Each row of a before or after table is a point. The points were changed in one or more steps. Then noise was added and the rows were shuffled. The steps act on how far a point lies along the listed directions, d1 being the first. What was done? A step turns or swaps two directions, mirrors them in a line or flattens them onto one, adds a multiple of one to another, or multiplies one. Angles are multiples of 10 degrees, from the lower direction toward the higher: turns from -170 to 170, lines from 10 to 170 but not 90. Use the fewest steps. Two steps may share a direction if one is a turn and the other turns, adds or multiplies; they go together, in the order done. Otherwise the lowest direction goes first.
In the rows, zero is written as 128.

Directions:
(1): [101 159]
(2): [ 97 101]
Before (9 x 2):
[[ 97  40]
 [163 115]
 [118 152]
 [141 125]
 [102 114]
 [149  97]
 [138 151]
 [ 99 119]
 [150 115]]
After, 9 rows:
[[124 116]
 [106  97]
 [122 159]
 [126 160]
 [ 96 113]
 [151 133]
 [148 114]
 [ 45 176]
 [114 111]]
Steps: turn d1 and d2 by -100 degrees

Directions:
(1): [117 175 171 141 156 133]
(2): [174 120 156 163 103 110]
(3): [114  80 149 153 153 159]
Before, 13 rows:
[[146 122 139 131 103 121]
 [149 135 127 138 117 126]
 [111 125 128 118 125 137]
 [103 182 117  97 135 101]
 [124  70  67  97 117 135]
 [109  67 118 120 141 152]
 [121 114 101 109 135 141]
 [136 153 137 116 126 132]
 [108 110 114 120 120 126]
 [136 128 116 100 118 111]
 [111 159 145 114 144 151]
 [128 206 139 117 143 116]
 [127 186 147 122 131 122]]
After:
[[147 135 127 138 118 125]
 [110 125 129 118 124 137]
 [118 219 178 130 150 125]
 [107  93 103 116 111 121]
 [101 198 133  98 144 102]
 [145 116 136 128  99 122]
 [120 243 174 127 166 118]
 [137  16  16  84  82 128]
 [140 113 106  93 108 112]
 [104 181 170 121 156 154]
 [131 164 146 120 136 134]
 [123  97  85 106 124 140]
 [114  43  97 113 127 149]]
Steps: multiply d1 by 2

Directions:
(1): [142 112 190 182 139 153 119 135 129 154 103]
(2): [137 134 120 113 186 122 181 168 113 153 113]
(3): [126 140 149  91 150 128  68 179 153 117 127]
(4): [116 154 195  86 112 110 161 107 134 130 139]
(5): [127 154 137 168 127  78 138 150 122  68 109]
(6): [ 93 177 118 154 140  94 104 117 128 181 139]
Before (10 x 11):
[[143 155 147 186 161  82 188 145 115 150 106]
 [156 100 123 167  88 124 159 120 117  56  97]
 [160 114 165 117 173  98 174 193 120  57 100]
 [131 133 131 111 121 130 189  98 123 121 141]
 [127 127 180  88 159 119 164 155 127 107 115]
 [112 142  55 116 116  97 123 109 108 119 131]
 [118 165 120 131 100  96  87 132 120  90 137]
 [119 139 171 171 123 128 110 107 132 110 122]
 [146  96  98 117  98 167 151  97  94 106 119]
 [162 110 112 138 184 150 137 181 112 145 114]]
After (10 x 11):
[[163  86 119 199 124 152 150 135 114 117  85]
 [152 134 174 159 177 122 206 143 117 198 108]
 [111 163 103 156 128  69 139 126 104 109 110]
 [124 158 167 159  94 109  79 127 123  95 127]
 [140  97 165  98 151 147 146 155 129 101 111]
 [172  77 168 159 176 147 131 188 125 100  92]
 [124 120 174 146 124 159 109  96 136 139 132]
 [144 110  67 137 126 144 158 121  83 107 110]
 [145 126  93 131 177 142 122 166 114 168 130]
 [147 125 122 122 144 131 205 124 115 106 125]]
Steps: turn d1 and d5 by -60 degrees; add -0.7 times d3 to d2; turn d4 and d6 by -40 degrees

Directions:
(1): [156 135 105  94  77  74 122 126 143 172 147 173 132 157 153 102 128 107]
(2): [ 97  81 128 156 106 125 175  91 151 111  90 125 115 121 177  96 154 101]
(3): [ 68 139 116 110 165 117 144  91 115 142 134 139 151 146 155 114  59 159]
Before, 12 rows:
[[110 119 155 155 153 153 137 142 127  93 103  82 106 109 109 164 132 126]
 [141 123 128 150 107 158 120 125 139 118 115 126 133 127 131 139 146 127]
 [ 98 161  87  58 129  50 127  92 122 188 151 170 160 184 187 113  80 133]
 [105 114 151 182 157 172 141 139 119  78  95  94 107 104 112 146 162 108]
 [162 145 121 105 129 156 109 160 108 136 135 132 112 123  90 137 118 139]
 [ 77 118  94 102  98  67 155  63 151 156 128 190 174 179 197  83  70 118]
 [ 78  87 147 180 144 204 152 125 127  80  95  50 127  79 106 121 162 127]
 [104 146 156 149 187 181 143 125  99 115 122  97 145 118 136 123  84 169]
 [135 134 134 147 124 134 114 143 143 148 141 137 117 130 110 135 134 117]
 [111 107 150 179 169 149 129 109 129  95 100  88 103 114 128 124 139 162]
 [184 176 133 122 140 166  92 171 106 111 177  93 118 113  82 156 128 151]
 [ 84 148 115 127 142 135 168 107 133 128 116 115 136 132 153 116 108 174]]
After, 12 rows:
[[107 138 129 142 140 132 120 130 139 149 145 139 126 133 121 131 108 128]
 [112  85 159 202 148 200 142 127 144  40  76  77 126  83 104 162 181 109]
 [145 132 123 107  80  73 129 135 149 157 131 147 114 155 151 123 121  98]
 [212 143 143 127  76 126 118 167 134 152 138 140 122 131 134 107 169 102]
 [166 116 122 136  89  75 118 114 151 151 126 149 100 148 152  92 157 123]
 [144 152 110  93 135 146 115 147 105 151 142 144 119 136 105 128  91 145]
 [123 127 157 158 189 191 119 152 107  68  98  51 114  88  88 195 184 135]
 [163 189 109  85 129 119 101 143 107 151 198 135 138 147 119 125  82 156]
 [129 130 104 113  83  72 138 119 138 162 130 176 122 163 166  93 135  83]
 [154 135 126 140  89 139 147 147 151 118 112 108 114 115 124 131 185 133]
 [134 107  93 103  32  79 139 115 156 178 140 152 138 147 165  60 158  81]
 [122 133 116 132 109 136 123 110 139 137 122 145 145 146 151 123 115 132]]
Steps: turn d1 and d3 by 160 degrees

Directions:
(1): [117 103 106 104 174 103 134 137 142  99  93 168 195 137 100 175 173 142
 111 140 142 141  75 100 124 124 118 133 142  93 113  74]
(2): [167 120 191 110 156 128 138 127 138 154 117 103  83 116 183 115 146 154
 157 123 159 164  74 106 143  95 127 179 107 138  97 104]
(3): [134 154 108 133 134 126 147  84 151 113 121 125 124  87 122  60 100 114
 136 121 140 156 133 151 163  95 137 115 203  57 116  97]
Before:
[[118 124 115 111 120 144 108 150 119 142 144 153 123 143 140 171 146 129
  108 132 127 123 132 116  85 153  99 117  89 149 132 151]
 [140 147 147 140 137 138 132  91 154 140 135  92  84  90 167  68  94 111
  163 100 141 144 126 125 163  88 135 131 178  88 112 106]
 [149 117 186 117 145 141 117 125 139 179 142  98  93 126 177  90 150 132
  155 132 161 146 105 107 126 124 120 166  83 158 110 122]
 [100 128  84 147  92 129 118 131 115 121 145 138 151 145  86 164  97 103
  107 144 106  86 184 152  96 181 136  97 146 138 148 178]
 [171 128 151 102 155 113 153 100 151 133 117 131 105  83 162  59 137 142
  143 131 152 193  77 118 167  71 137 171 181  55 101  57]
 [173 121 198 117 120 139 123 138 138 166 131  98  67 138 162 126 129 123
  139 106 151 145 103 104 135 107 129 169  87 163  97 142]
 [102 126 113 145  85 118 110 118 111 110 153 127 141 147  99 127  96 120
  113 120  99  69 195 147 118 167 123  90 126 155 162 174]
 [141 114 191  97 148 136 122 148 131 140 114 108  89 123 154 150 143 147
  140 133 135 126  94  91 121 110 132 146  97 140 115 132]
 [154 148 182 136 104 141 132 142 136 160 129  87  86 147 188 107 123 132
  159 121 133 130 118 120 144 110 139 157  85 156 132 131]
 [188 143 183 117 141 130 121 147 120 170 111  80  66 123 170 126 130 150
  166 126 129 134 121 104 127 139 118 179  71 176 120 150]
 [ 84 113  47 171  75 154 118 140 120 114 149 143 179 177  69 156 110 102
   94 143  74  67 228 151  82 191 133  63 139 146 188 191]
 [156 103 174 102 138 132 117 157 127 163 133 105  83 139 195 122 150 159
  147 138 125 140 115 119 113 136 131 163  79 208 114 140]]
After, 12 rows:
[[145 147 141 116 118 152 120 126 127 162 154 120  71 119 180 119 123 126
  131 126 138 147 138 133 105 132 105 134 102 146 121 154]
 [ 92 104  89 118 166 115 114 131 149  96 108 159 202 139  96 180 154 118
  117 124 121 116  99  87 119 128 116 110 155  91 122  84]
 [136  86 151 100 146 119 110 176 117 147 129 129 122 157 168 164 167 160
  123 144 114 126 116 113  97 157 126 152  65 213 125 138]
 [157 124 184 115 142 107 140  83 148 133 127  99  86 102 167  67 114 150
  155 115 154 142 112 127 166  96 125 157 159 108 107 100]
 [ 91 103  51 118 120 104 113 159 109  90 126 195 219 155  61 180 154 115
   77 148  86 109 143 119 100 163 124 102 138 100 164 112]
 [186 142 165 147 129 161 171  73 163 163 129  71  50  86 195  11  97 137
  177 119 156 180 132 138 166  74 149 154 188  80 102 110]
 [132 119 149 118 136 116 133 168 130 137 103 130 163 174 150 179 164 141
  132 133 134 115  86  95 118 133 131 154  75 154 136 104]
 [164 142 160 128 134 128 147  94 148 150 131  97  75  91 164  77  92 123
  156 131 156 159 116 147 149 105 146 157 179  94  92 121]
 [164 120 148 104 159 116 111 170 118 144  95 124 136 153 127 194 172 153
  140 143 117 122  99  82 106 166 111 166  58 173 131 135]
 [111 111 160 104 127 138 108 166 114 128 125 130 120 147 124 180 139 130
  115 140 110  94 121  98 100 139 134 121  79 159 138 155]
 [115  95 141 108 151 129 104 155 131 152 132 139 162 161 125 162 176 124
  122 149 140 118 110  92  98 162 113 136  66 173 129 122]
 [141  95 156 104 129 121 108 169 131 138 115 141 143 172 113 197 162 124
  106 125 134 121  97  85 103 141 122 146  64 170 109 134]]
Steps: turn d2 and d3 by -60 degrees; turn d1 and d2 by -130 degrees
